Every row gives one point. The points of each table are mixes of a few directions, plus a little noise. Count the directions of each table, and those that both share. Where both have some left over, give the other angles between the two spaces (their principal angles), to ten degrees, smallest first.
In the rows, 128 means zero.

First:
[[ 98  86]
 [146 154]
 [143 150]
 [100  90]
 [152 159]]
Second (7 x 2):
[[112 151]
 [136 116]
 [139 115]
 [168  69]
 [114 148]
 [135 117]
 [ 93 178]]
Directions: first 1, second 1, shared 0; angles 70

First:
[[143 133 175 109]
 [115 162 150 127]
 [105 132  77 153]
 [ 82 176  86 162]
 [158  87 140 112]
 [137 105 112 129]
 [154 100 156 108]]
Second:
[[132 115 113  87]
 [108 179 155  76]
 [141  89 103 158]
 [100 181 137 108]
 [141  90 104 174]
 [135 119 134 158]
 [139 122 150 135]]
Directions: first 2, second 3, shared 2

First:
[[173  79  98 141  75 132]
 [132 117 118 124 124 127]
 [104 145 128 107 166 121]
 [ 80 203 193 137 160 132]
 [123 124 118 114 144 125]
 [157  97 112 139  96 131]]
Second, 9 rows:
[[142 167 107 124 112  77]
 [ 95  98 119 196 150 145]
 [111 130 141  88  89  76]
 [146 119 138 127 148 152]
 [138 105 155 110 143 153]
 [166 134 131 131 159 151]
 [118 107 147 115 127 141]
 [169 191  76 152 137 126]
 [ 68 103 139 109  84 132]]
Directions: first 2, second 4, shared 0; angles 80, 90

First, 8 rows:
[[132 174  96  91  81 115 138  74]
 [130  82 152 163 126  91  79 162]
 [118 152 160 175 187 147 122 117]
 [108 124 153 154 172 143 171 160]
 [130  90 118  93 106 135 148 153]
 [144 164 109 160 129 112  88 130]
 [116  98 132  84 111 139 168 123]
 [145 141 105 105 112 142 109 105]]
Second, 8 rows:
[[174 163 131 192 131 119 136 121]
 [139 153 125 151 128 123 138 142]
 [150 156 115 121 116 106 111 146]
 [128  71 140 125 145 135 114 116]
 [ 86 182 116 119 132  85 112 121]
 [139  76 131  91 118 156 124 132]
 [127 157 121 156 139 109 139 176]
 [ 80  68 146  69 117 191 149  69]]
Directions: first 5, second 5, shared 2; angles 30, 30, 70

First:
[[103 156 129 125 126 109  92 121 122 102 124]
 [ 73 156 155 103 130 106  97 122 102 127 132]
 [ 85 105 182  84 138 135 165 139  88 198 147]
 [124 128 131 125 129 128 128 127 126 130 129]
 [102 162 125 128 124 105  84 119 125  93 123]
 [162  75 138 122 135 163 197 142 128 187 139]
 [178 132  83 166 121 134 117 125 165  84 114]
 [199 110  81 169 121 148 145 130 170 102 117]]
Second:
[[163 101 118 138 129 149 163 135 142 144 128]
 [ 31 208 154 102 126  70  29 107  95  74 124]
 [160 101 119 137 129 147 159 133 139 145 130]
 [140 156  99 152 120 115  89 119 149  75 114]
 [162  80 135 125 131 159 191 141 130 179 135]
 [132 102 144 117 133 142 164 137 120 165 136]
 [ 92 128 160 102 134 124 133 130 102 157 137]
 [153 116 116 137 128 138 141 131 141 128 127]
 [121 160 110 141 122 109  85 119 139  82 119]]
Directions: first 2, second 2, shared 2

First (11 x 12):
[[131  95  85 115 151 125 135 125 102 112 128 151]
 [147  84 107 111 154 125 110  82  70 140 143 147]
 [148 164 113 141 162 149 111 161  92 145 128  80]
 [114 109 180 142 102 161 150 104 190 113 100 118]
 [108 137 162 127  88 125 128 130 191 115 114 138]
 [ 98 131 191 111  65 144 117 131 170  91 145 129]
 [ 87 135 176 129  66 149 174 159 188  77 134 123]
 [141 118 113 138 146  94 154  93  79 170 155 145]
 [132 110 120 121 132 115 119 104 128 134 124 150]
 [146 166  79 139 170 119 111 168 108 148 113 106]
 [152 158  83 128 170 102  96 145  90 163 127 123]]
Second, 10 rows:
[[107 116 131 146 110 101 155 138 123 137 146 148]
 [137 137 100 108 138 112 152 119 123 121 136 146]
 [160 146 116 119 166 170  94 122 151 121  79  94]
 [137 129 107  91 130 118 114 118  97 115 152 146]
 [156 198 121  73 118 110 225  72 159 104 153 138]
 [113 104 167 179 128 159  86 156 148 148  92  93]
 [114  91 171 126 110 162  28 146  87 124 142 108]
 [119 125 117 184 147 117 170 148 172 152  83 123]
 [111 100 149 131 111 132  87 141  99 130 149 130]
 [126 134 101 118 127  96 170 120 122 126 144 154]]
Directions: first 6, second 4, shared 3; angles 90

First, 8 rows:
[[145  98 128  97 124 132 138 126 123 182 134 114 166 118]
 [107 131 129  83 112 158 115 166 131 170 152 147 119  96]
 [172 117 146 148 188 174  78 125 198  89  99 156 175 151]
 [143 103  70 141 123 187 130 149 190 101 106  71 130 114]
 [104 150 136 162  98  76 153 114 102 108 113 123 128 117]
 [105 147 141 119 151 129 153 123  55 170 116 122 122 143]
 [119 144 144 125 135 109 120 121 105 115 146 154  95 148]
 [125 132 129 145  91  57 136 103 120  86 158 135  91 135]]
Second:
[[135 114 137 102 142 157 124 123 106 192 124 129 176 117]
 [123 108 131 150 155  72  90 177 125 108  93  84 182 127]
 [109 165 165 124 148 147 141 150 126 143 107 163 133 125]
 [172 122 156  96  94 156 171  68 156 162 144 191 133 130]
 [103 153 108 140 178 176 133 133 127 144 140 106 117 134]
 [129  88 119  87  94 106  80 165  94 137 130 120 125 114]
 [114 137 127 160 113  75 118 149 130  67 113 115 105 131]
 [142 107 109 113 158 155 114 134 151 142 148 109 134 139]
 [170  97 108 128 133 144 147  72 160 145 152 113 155 139]
 [ 78 184 130 186 108 103 159 109  78  98 102 122 106 114]
 [134 132 118 121  88 117 129 128 156  68 155 155  44 141]]
Directions: first 6, second 6, shared 3; angles 40, 40, 80

First (9 x 20):
[[ 90 206 176 145  95 150 137  65 249 134 161 105 172 134  95 144 161  30
  157 112]
 [142 100  90 125 137 113 124 172  57 133 111 140 121 121 143 121  97 179
  124 130]
 [119 147 132 133 119 130 130 121 146 132 134 124 142 128 121 131 129 110
  138 123]
 [151  80 120 114 151 122 123 144  84 116 113 138  92 129 145 120 128 171
  103 140]
 [115 156 117 139 112 125 130 136 132 141 133 125 156 124 120 132 113 115
  148 119]
 [133 116 185 116 143 147 130  70 196 103 139 120  93 142 124 130 183  94
  103 139]
 [128 126 135 126 130 130 128 121 136 125 129 127 123 130 128 128 134 124
  125 129]
 [127 131  83 136 119 112 126 176  69 146 118 135 151 117 133 125  85 160
  145 121]
 [147  89 114 118 146 121 124 148  83 121 114 137 102 127 143 121 122 169
  110 137]]
Second, 10 rows:
[[119 120  98 129 124 125 118 168  88 145 127 143 139 102 126 100  85 161
  160 117]
 [126 122 135 126 132 131 127 123 135 126 131 131 121 125 125 121 129 130
  130 128]
 [138 141 159 128 132 130 137  86 168 111 129 113 120 154 130 159 173  95
   92 141]
 [145 189 111 154 109 101 152 116 125 131 110  95 169 175 138 213 150  92
   79 142]
 [113  97 106 120 132 136 113 168  90 142 133 152 124  91 125  75  82 170
  173 110]
 [116  90 135 114 139 144 112 139 121 129 139 150 104 100 123  74 107 154
  162 117]
 [127 147  93 139 115 112 130 161  88 141 117 127 156 127 132 140  98 141
  137 123]
 [149 175 156 141 124 119 152  72 179 107 120  92 137 184 136 208 194  68
   61 153]
 [121 109 119 123 132 132 118 148 111 134 132 142 123 108 125  98 104 149
  154 119]
 [125  92 172 109 148 152 120  95 172 110 141 137  86 117 122  95 154 122
  129 128]]
Directions: first 2, second 2, shared 1; angles 70

First (10 x 24):
[[113 119 143 118 126 122 124 131 123 122 126 121 129 132 125 132 123 165
  121 107 114 128 128 126]
 [114 114 140 120 130 121 128 146 120 123 133 136 127 143 117 126 111 170
  127 109 117 133 128 124]
 [129 119 140 117 135 128 120 142 124 127 130 123 123 145 110 132 112 175
  127 100 111 140 133 127]
 [138 136 126 126 130 130 123 118 132 126 125 116 129 124 130 133 135 121
  126 128 125 131 131 128]
 [ 99 109 137 124 119 116 137 142 117 125 130 142 131 132 129 121 118 150
  126 124 127 122 122 127]
 [116 121  90 164 119 125 158 147 122 145 142 189 129 125 149  98 131  37
  147 196 185 104 117 138]
 [ 80 115 176  90 110 107 120 103 119 104 110  84 140 107 140 144 133 209
   97  80  81 122 120 118]
 [155 153 132 120 135 139 112 101 141 125 118  91 127 117 128 144 145 127
  122 117 113 138 138 125]
 [134 135 130 124 128 129 125 112 134 126 122 113 130 118 136 134 139 120
  123 128 124 128 128 128]
 [202 161  66 177 153 161 131 140 148 157 145 165 116 139 119 114 136   7
  160 193 186 136 143 141]]
Second (9 x 24):
[[ 82 106  92 174 108  98 138  86 113  80 144 119 148 126 137 117 101 125
  114 159 170  78  86 176]
 [154 138 137 116 141 143 121 144 135 145 124 131 119 137 117 133 132 132
  136 117 115 150 145 115]
 [166 144 146 102 145 150 118 157 139 159 121 133 113 136 116 136 141 133
  139 108 102 161 156  99]
 [132 137 158  93 128 138 131 145 133 155 112 135 121 114 139 133 156 124
  129 116 101 147 147  94]
 [163 132 103 152 149 137 114 131 132 123 143 124 123 156  98 129 101 138
  139 124 142 136 133 148]
 [111 113  89 173 123 110 130  98 119  89 147 120 138 140 120 121  95 131
  122 147 166  96  96 173]
 [ 78 109 111 155 105 100 141  93 115  91 134 123 144 115 147 118 117 122
  114 153 157  85  93 159]
 [164 144 147 102 145 148 120 157 139 156 121 134 115 133 119 136 142 131
  139 109 103 161 155  99]
 [106 132 170  82 113 128 140 139 129 154 104 136 127  96 160 131 169 116
  122 121  97 137 141  87]]
Directions: first 3, second 2, shared 1; angles 70

First (10 x 32):
[[127 134 120 172 111 115 143 115 117 112 135 105 142 148 108 125 104 115
   92 141 122 106 147 103 145 143 132  94 110 140 185 120]
 [126 123 134 103 140 133 120 136 141 141 125 152 117 113 139 129 150 138
  152 116 130 143 115 147 116 114 125 153 143 117  90 137]
 [107 123 141 151 124 108 150 127 162 146 152 200 114 103 102 106 172 137
  144 101 110 132 103 150 118  89 131 166 146 104 109 170]
 [134 143 109 192 100 114 146 107  96  95 131  63 158 171 104 126  71 104
   62 160 126  89 169  79 158 169 132  61  90 156 228 100]
 [136 123 130  78 145 148 104 140 126 136 111 123 119 120 156 141 134 137
  156 127 141 147 119 143 116 128 122 144 140 126  81 118]
 [152 120 131  21 167 173  73 154 117 142  88 102 109 114 193 162 134 143
  184 130 159 168 114 157 105 133 120 157 150 128  34  99]
 [105 128 136 183 112 100 161 118 153 135 157 181 127 118  91 100 151 127
  117 109 106 116 119 131 132 104 132 141 130 115 148 166]
 [130 138 115 185 104 111 147 112 107 104 134  88 149 159 105 123  87 108
   77 150 121  98 157  90 152 154 131  78 102 148 210 114]
 [129 130 128 128 130 130 127 129 126 126 127 126 129 130 129 129 125 129
  128 129 128 128 131 127 128 129 127 128 127 130 130 128]
 [132 119 136  74 149 147 105 142 135 143 115 142 113 110 154 138 148 142
  166 119 138 154 110 155 112 117 125 160 147 119  67 129]]
Second:
[[110 123 141 144 126 113 146 127 159 145 149 192 116 105 108 108 166 137
  144 102 114 134 106 149 119  95 131 163 143 106 107 165]
 [129 128 128 124 129 130 126 129 128 129 127 127 127 127 130 129 128 129
  130 128 129 130 127 129 127 128 128 129 129 128 124 127]
 [102 125 141 175 115 100 161 119 163 142 160 202 120 108  90  98 166 132
  130 100 105 123 108 142 125  92 134 156 138 105 132 175]
 [127 136 118 176 109 114 146 114 114 110 136 100 145 151 107 122  99 114
   88 144 121 103 150  99 146 146 131  90 106 142 192 120]
 [174 127 112   7 165 189  55 154  76 117  64  17 129 146 212 186  83 131
  156 165 174 157 147 126 120 179 115 107 127 159  72  51]
 [135 137 115 160 114 123 135 117 105 107 126  81 146 155 119 131  90 113
   90 151 129 106 154  96 146 156 129  84 105 147 187 107]
 [116 123 139 127 131 121 135 131 151 143 139 176 116 108 120 117 159 137
  148 108 120 137 108 148 118 102 129 159 143 111  99 154]
 [131 126 129 111 134 134 120 132 128 131 123 128 124 124 137 132 132 131
  139 126 132 135 124 135 124 126 127 135 133 127 111 126]]
Directions: first 2, second 2, shared 2

First (8 x 32):
[[147 143 135 119 130 121 122 122 115 154 119 178 150 142 125 138 104 146
  141 120 125 115 162 116 110 137 160 149 145 133 123 135]
 [157 164 135 139 133 121 148 106 123 145 151 225 167 144 145 103 104 122
  175 140 111 125 175 104  64 119 145 142 168 146 147 127]
 [135 157 159 142 116 144 129 121 137 105  98  99 123 130 174 153 125 147
  121 112 129  80 133 135 138 119 138 124 145 121  97 135]
 [131  72  46 119 125  81 131 149 131 153 162 161 146 142  79  77 130 105
  112 162 108 174 114 105 120 152  99 140  98 118 157 121]
 [ 90 108 156 104 142 188  92 131 134 134  71  23  84 101 115 189 150 139
  113  93 158 155  86 165 211 106 144 100 105 121  88 122]
 [153 142 112 142 115 107 141 124 133 126 130 169 153 148 151 112 112 135
  130 138 109  98 150 107 101 134 131 143 145 123 125 133]
 [111 145 158 141 131 191 127 110 159 106  85  63 105 113 169 155 146 121
  146 111 134 137  99 149 164  77 124  89 142 123  96 112]
 [ 97  92 122 118 133  72 134 163  93 102 208 105  98 104  66  94 154 111
   87 149 148 139 104 141 117 181  80 139  77 143 188 142]]
Second (10 x 32):
[[156 122 114 150  76 147 127 115 137 138  84 178 140 173 180 156 102 129
  157 121 113 139 150 130 133 131 167 126 125 120  63 146]
 [147 181 128 154 155 152 158  98 178 105 113 116 157 120 182  92 135 123
  149 139  98  90 124 100 104  59 100 108 197 114 140  93]
 [139  94  89 130  97  84 127 148 115 129 143 156 135 151 117 116 118 128
  105 142 119 126 132 121 124 171 126 149  95 120 123 147]
 [120 102 150 136  79 118 123 141  82 119 158 174 102 147 121 156 118 116
  139 126 150 158 146 162 120 185 150 137  73 155 111 170]
 [138 155 140 119 154 129 132 115 126 147 133 160 150 122 122 117 119 133
  147 128 124 121 150 110 103 113 138 137 161 135 149 119]
 [ 87 139 172 121 165 130 134 137 120  87 168  46  89  79 103 117 165 120
  101 128 157 117  94 150 136 122  82 113 121 141 176 119]
 [124  62  72 106 107 124 104 145 120 173 114 149 126 148  85 139 120 119
  127 131 126 198 120 133 159 154 149 132  81 120 104 138]
 [131  78  96  89 108  93  87 161  98 170  95 122 124 148  82 168 107 167
   79 110 138 120 136 128 175 188 170 163  82 110  94 156]
 [134 172 160 138 148 161 141  99 142 128 121 147 142 120 156 126 127 123
  167 125 124 126 143 121 104  84 134 115 174 139 133 111]
 [101 173 162 132 191 142 149 119 158  80 152  32 113  71 129  90 171 122
  108 135 133  90  87 122 126  72  62 102 171 125 187  88]]
Directions: first 5, second 6, shared 5

First:
[[166 189 171 127 171 164 169 127  96  85 174 148 164  78  60 126 125 148
  109  52  39 105 155  78 101  86 174 167 207 176 130 113]
 [106  93 103 128 104 107 104 129 146 152 102 116 107 156 167 129 130 116
  139 172 179 141 113 157 144 151 102 105  82 101 127 137]
 [147 157 149 128 148 146 148 127 113 108 150 137 146 104  95 127 127 138
  119  92  85 117 141 104 115 108 150 147 166 151 129 121]
 [130 131 130 128 131 130 131 128 126 125 131 129 130 125 124 128 128 129
  127 124 123 127 130 125 127 126 130 130 132 131 128 127]
 [142 150 143 128 143 141 143 128 116 113 145 135 141 110 104 127 127 135
  121 101  97 120 138 110 118 113 144 142 156 145 129 123]
 [142 151 144 128 144 141 143 128 116 112 145 135 142 110 103 127 127 135
  121 100  95 119 138 110 118 113 145 142 157 145 129 123]
 [101  85  98 128  99 102  99 129 150 158  95 114 103 163 175 130 130 113
  142 181 190 144 109 162 147 157  96 100  72  95 127 138]
 [137 142 138 128 138 137 137 128 120 118 139 132 136 117 112 127 127 133
  124 111 108 123 134 117 122 118 139 137 147 139 128 124]
 [ 81  53  76 129  77  84  78 130 167 180  72 104  83 189 211 131 132 103
  152 221 237 157  95 189 161 178  72  80  31  70 126 146]]
Second:
[[116 121 114 121 129 115 109 129 143 142 118 116 128 138 139 128 134 132
  129 145 148 129 113 137 125 139 114 123 113 111 121 139]
 [144 135 149 137 130 144 154 126 109 109 141 146 128 113 114 130 121 123
  128 104 101 127 149 117 130 113 147 135 148 151 138 114]
 [174 153 187 150 131 174 201 126  75  72 164 178 131  86  85 131 111 115
  128  60  50 126 190  93 133  90 179 148 184 189 154  91]
 [ 89 108  81 109 126  90  68 129 171 175  98  89 127 163 162 124 143 139
  128 185 191 130  74 155 123 160  84 113  80  78 106 159]
 [146 138 150 136 127 145 155 127 108 107 143 146 127 113 111 130 122 124
  128 101  98 128 152 115 129 112 148 136 149 150 137 113]
 [154 141 159 140 130 153 167 125 101  99 148 154 131 107 105 130 118 122
  130  93  88 126 163 110 132 108 157 136 158 162 142 109]
 [152 141 155 140 128 149 163 126 104 101 145 151 130 109 109 131 120 121
  128  95  93 128 156 110 130 109 154 139 156 158 140 112]
 [123 124 120 126 126 121 119 129 137 136 122 122 128 133 134 127 130 131
  128 139 140 128 119 130 127 133 120 127 121 119 125 132]
 [118 121 117 125 128 118 115 131 137 139 123 118 127 136 137 127 132 130
  129 141 145 128 115 134 127 136 120 125 119 116 124 136]
 [ 64  95  49  99 123  66  29 131 198 203  76  64 125 186 184 122 152 145
  126 221 231 134  43 176 119 182  58 102  52  44  93 178]]
Directions: first 1, second 1, shared 0; angles 30

First (11 x 32):
[[ 83 143 142 129 147  69 167 121 151  94 136  99 125 128 171 170 120 159
  170 123 119 112 138 117 136 146 126 124 147 114 119 121]
 [146 119 120 138 120 164  88 134 107 152 129 140 139 110 113 111 108 105
   72 129 137 140 132 137 112 114 128 114 139 129 166 141]
 [198 110 112 112  98 197 112 136 115 160 107 173 115 162  65  68 181  93
  127 138 128 140 100 134 139 115 126 157  62 156  81 118]
 [160 124 124 106 111 141 158 128 142 125 112 149 109 169  96 105 186 128
  182 136 121 126 103 123 151 132 127 163  70 149  57 107]
 [130 135 133 109 123 103 184 126 155 103 119 129 108 170 126 130 176 150
  211 131 114 117 110 117 159 144 126 162  84 141  52 104]
 [172 114 118 124 110 179 101 134 113 156 117 154 127 136  90  90 145 102
  103 133 134 141 115 136 126 116 126 137 100 141 121 129]
 [137 118 119 156 129 176  46 136  84 167 136 133 156  77 123 114  66  90
    9 125 149 147 150 146  89 103 130  85 181 118 228 161]
 [122 132 130 126 129 119 141 125 136 122 129 126 126 134 132 133 134 135
  145 127 125 124 126 126 133 132 127 133 124 128 115 124]
 [119 127 127 142 135 138  96 129 115 139 135 121 144 101 137 132  91 115
   76 124 135 136 143 136 108 118 129 104 163 119 180 145]
 [ 68 149 143 123 153  48 192 118 165  80 137  91 121 136 181 180 126 176
  200 124 115 107 139 111 144 154 126 134 146 113 102 118]
 [ 70 141 138 146 156  77 130 123 132 108 148  93 145  92 180 176  72 149
  107 120 131 119 156 126 109 134 130  93 192 101 186 145]]
Second:
[[160  92 115 144 133 183 117 141 154 143 158 174  99 109 125  66 105  92
  117  96 136 114  87 103 129 122 105 131 110 100 157  81]
 [ 75 117 108 116 158  84 140 105 154 146 126 128 117  84 142 184 144 142
  162 119 144 118 128 144 141 152 134 166 108 150  92 139]
 [153 121 121 111 111 161 131 145 106 163 146 183 125  91 125  92 110 131
  109 104 129 118 108 124 130 138 115 159  90 151 131 103]
 [115 120 108 121 130 142  88 123 105 182 132 155 135  62 121 146 103 125
   72 117 143 130 140 149 115 132 134 147 122 157 149 149]
 [154 132 137 130 116 130 130 131  98 103  99 101 163 191 108 116 177 105
  132 161 136 165 127 151 131 110 135 107 134 127 112 150]
 [155 131 140 149 120 138 105 135  81 100  98  86 187 189 115 111 165  81
   93 168 149 182 131 162 116  95 134  76 167 109 156 166]
 [107 155 141 123 127 120 140 117 208 117 147 125  37 118 126 157  77 195
  177 109  67  60 162  55 136 143 139 140 133 122 105  99]
 [105 157 156 130 133  69 175 132 112  66 120  76 162 180 164 156 145 150
  162 147 123 144 142 133 131 129 130  99 166 108 125 137]]
Directions: first 2, second 6, shared 2
